Rows are points. To make a cloud, some directions were put in groups of two or more. Within a group, all points are equally far from the middle, so they leave a hole (a ring in 2 directions, a hollow ball in 3). The other directions are filled evenly. Then the cloud was stretched, turned, moved and blurred a little. Count the holes, and give their numbers of directions, smallest first.
In the rows, zero is written as 128.

Cloud (15 x 2):
[[156  98]
 [116 103]
 [ 84 109]
 [113 115]
 [129  76]
 [121 195]
 [126  79]
 [192 147]
 [142 109]
 [107 130]
 [174 162]
 [131 147]
 [124 160]
 [ 88 143]
 [ 84 160]]
Holes: 0

Cloud, 32 rows:
[[206 140 119  95]
 [124 119 102 173]
 [107 163 138 112]
 [155  92 106 159]
 [123 167 120  89]
 [185 119 144 154]
 [156 102 174  97]
 [116  91 147 115]
 [158 181 116 163]
 [142 122  75 105]
 [197 162 115  91]
 [142  98  99  85]
 [153  92 102  85]
 [157 143 181 116]
 [176 181 103 139]
 [105 161 136 112]
 [160 134 181 102]
 [176  95 131  73]
 [ 94 131 135 137]
 [107 129 118  97]
 [138 118  83 159]
 [205 132 119 124]
 [ 95 119 137 132]
 [122 175 156 141]
 [197 158 123 140]
 [124 128  98 172]
 [184 179 100 118]
 [136  86 157 150]
 [117 168 128 169]
 [144 179 140 165]
 [147 117  74 137]
 [150 112  73 120]]
Holes: 2 (2, 2)

Cloud, 51 rows:
[[105 174  83 104 125 173]
 [113 108  87 141 187 109]
 [178 106 155 131 131 145]
 [100 164  89  93 128 150]
 [112 173  72 158 126 140]
 [118 158 115  58 147 123]
 [ 91 104 135 153 164 118]
 [ 76 111 147  84 111 108]
 [122  89 121 136 121  54]
 [178 128 134 179 147 147]
 [121  90  89 112 154 198]
 [144 146 118 108 106 193]
 [143 122 135 128  74 149]
 [184 121 132 135 149 118]
 [132 143 170 117 168 124]
 [152  90 163 185 163 118]
 [ 85 117  77  76 179 132]
 [137 155 137 117 150  85]
 [101 151 109 106  97 176]
 [121 164  99  65 144 150]
 [148 111 129 125  88  93]
 [125  74 114 158 114 159]
 [110 159 133  97 119 148]
 [152 132  89 109 131  66]
 [166  70 133 117 175 116]
 [141 117  59 102 111 129]
 [176  80 147 121 172 112]
 [151 143 109 126 132  73]
 [129 130 171 159 173 146]
 [116 121 158 130 180 168]
 [158 140 152 178 109 109]
 [ 97 157 118 114 100 168]
 [158 150 108 133 199 132]
 [112 110  74 126  97 184]
 [152  86 121 183 158 146]
 [161 132 115  88 150 193]
 [151 137  86 134 119  92]
 [ 92 108 144 150 157 191]
 [ 78 118 100 132 119 193]
 [107 124 117 152 118  75]
 [111 118 108 101 208 159]
 [154  61 160 136 151 123]
 [135 150 111 131 200 176]
 [112 121 133 156 187 164]
 [165  80 149  85 168 142]
 [124  77 111 120 143 180]
 [167 147 110 119 158  84]
 [126  80 102 140 110 128]
 [115  79 113  99 151 172]
 [127 143 125 146 190 183]
 [185 117 127 100 146 107]]
Holes: 2 (2, 2)

Cloud, 107 rows:
[[ 89 116 125 131  88 157 177 129 123]
 [ 96 172 150 157  90 153 146 105 162]
 [ 98  82 115 109 169  97 123 177 107]
 [125 102 109  97 137 180 118 118  84]
 [ 96  93  95 145 142 123 170 153 138]
 [160  82 128  65 177  87 133 125 133]
 [128 156 113 121  65  85 101 104 143]
 [133 123 132 137 101  84 194 141 146]
 [162 147 132 122 160  88 130 121 195]
 [138  87 101 100  73  97 133 149 151]
 [146 113 132 125 128  65 170 167 149]
 [158 146 164 122 129 142 157 110 188]
 [137  89 152  72 161 110 170  98 131]
 [169 146 132  80 164  56 105 134  85]
 [122 117 144 139 125  93 195 163 130]
 [136 122 139 113 158 124 130 199 156]
 [107  82 117 142 140 131 164 122 136]
 [123 145  80 180  74 153 127 132 118]
 [126 109  94  80 117  65 158 145 124]
 [165 135 114 143 124 100  92  67 112]
 [129 133 157  99 198 123 168  99 113]
 [ 92 189 141 145  74 143 140  89 126]
 [140  65 113  87 144  91 128 181 141]
 [167  95  66 171 124 115  89 109 115]
 [105 176 139 111 105 151 116 124 187]
 [115  91  84 164 102 121 145 185 146]
 [179 143  84 148 190  64  99 158 136]
 [201 119 104 144 102 121 141  93 155]
 [141  88 133 144 149 160 171 130 124]
 [155 149 169 137 116 138 145  79 174]
 [120 132  79  86 141  52 131 149 103]
 [142 132  88 146  72 129 142  83 123]
 [ 68 143 142  96 118 170  98  99 140]
 [143 142 155  90 136 125  82  98 165]
 [154 156  71 148 154  88  61 149 112]
 [142 110 104  58 106 132 138  91 100]
 [118 114 106  97  60 162 123 168 152]
 [138 127 107  82  47 146  82 106 116]
 [101 125 154 109 160 130 169 183 129]
 [109 127 148  49 165 115 126 148 152]
 [115 119  82  50 130 101 122 159 139]
 [113 139 162 127 153 105  87 135 101]
 [170 151  72 124 100  78 120 183 150]
 [118 134 120 147 206  96 121 119 123]
 [128 132  48 136 128 103  98  90 119]
 [137 147 171 108 156  58 114  98 119]
 [132  71 124 144 146 123 133 118  98]
 [194 142 164 103 113  88 111 100 136]
 [140 110 160  54 167  81 119 160 121]
 [177 119 145  45 136 104 137 136 100]
 [127 133 169 105  88 151 121  80 169]
 [167 170 114 122 153 127 183 121 140]
 [106 149 120  97 146  52 104 145 129]
 [158 151  81 139  67 114 144 115 180]
 [147  77 124 102 150 165 152 107 150]
 [161 157  98 140  93 167 161 126 157]
 [105 121 159  91  46 154 139 158 115]
 [189 131 137 156 137  87 164 149 115]
 [124 176 118 168  66 140 139 134 114]
 [123 103 143  93 177 140 128 145  69]
 [149 104 117  68 194 122 104 156 145]
 [125 143 136 175 152 133 113  93 143]
 [130 165 124 160 184 153 105 112 147]
 [163 158 142 162  94 140 132 135 100]
 [142 173 123 172 184 133 119 124 136]
 [135 111 167 151 109 173 168 115 141]
 [116 147 133 114  84  81  85 128 134]
 [116 114  77 140  77 154 132 193 133]
 [199 133 117 102 107  85 165 113 127]
 [110 138  77 138 130 109 118 101  80]
 [137 153  73  97 153  64 151 127 128]
 [164 134 135 186 146 141 167 149 157]
 [ 68 101 116 108 117 158 140 159 108]
 [144 203 124 136 145 103 180 119 119]
 [171  71 139 101 122  89 141 156 137]
 [145  61 139 110 110 100 114 108 109]
 [171 108 136  95 130 160 166 109 129]
 [155 192 120 144 173  98 155 106 119]
 [101 129 108 154  75 153 166 124 132]
 [105 103  85 124 117 119  99  94 167]
 [150 118 153 117  70 161 111 125  67]
 [147 150 203 125 105 135 190  88 153]
 [ 66 156 161  98 164 118 154 144 101]
 [159 184 110 150  81  92 172 110 153]
 [150  74 128 129 123 172 122 162 118]
 [144 196 107 140 123 161 111 115 149]
 [148  82 117 131 118 127  56 133 120]
 [171 152 106 108 139 125  57 127 147]
 [105 177 155  74 120 118 114 114 166]
 [104 140  80 137 177  65 108 140 160]
 [ 58 108 129  86 121 161 119 146  99]
 [169 134 166 143 137  93 145 161 119]
 [127 143 127 143 122 177  88 101  94]
 [187 133 130  97 129  56 162 139  86]
 [145 100 158 109  87  76 170 139 130]
 [156 147 134 178 160 148 157 158 168]
 [159  87 177 103  84 146 111 135  90]
 [173 113  61 127  72 114  82 112 137]
 [137 135  82 132 141  91 177 144  96]
 [174 153 119 199 144 128 147 130 155]
 [122  76 176  33 129 139 146 103 114]
 [135 107 133  87 179  89  83 139  71]
 [154 179  78 198 112 119 113 145 134]
 [100  92 115  96 122 108 126  89 133]
 [ 97 127 148 111 107 150 199 143 135]
 [134 108 139  47  70 162 127 108  75]
 [124 101 154  79 179 118 155  81 115]]
Holes: 3 (2, 3, 3)
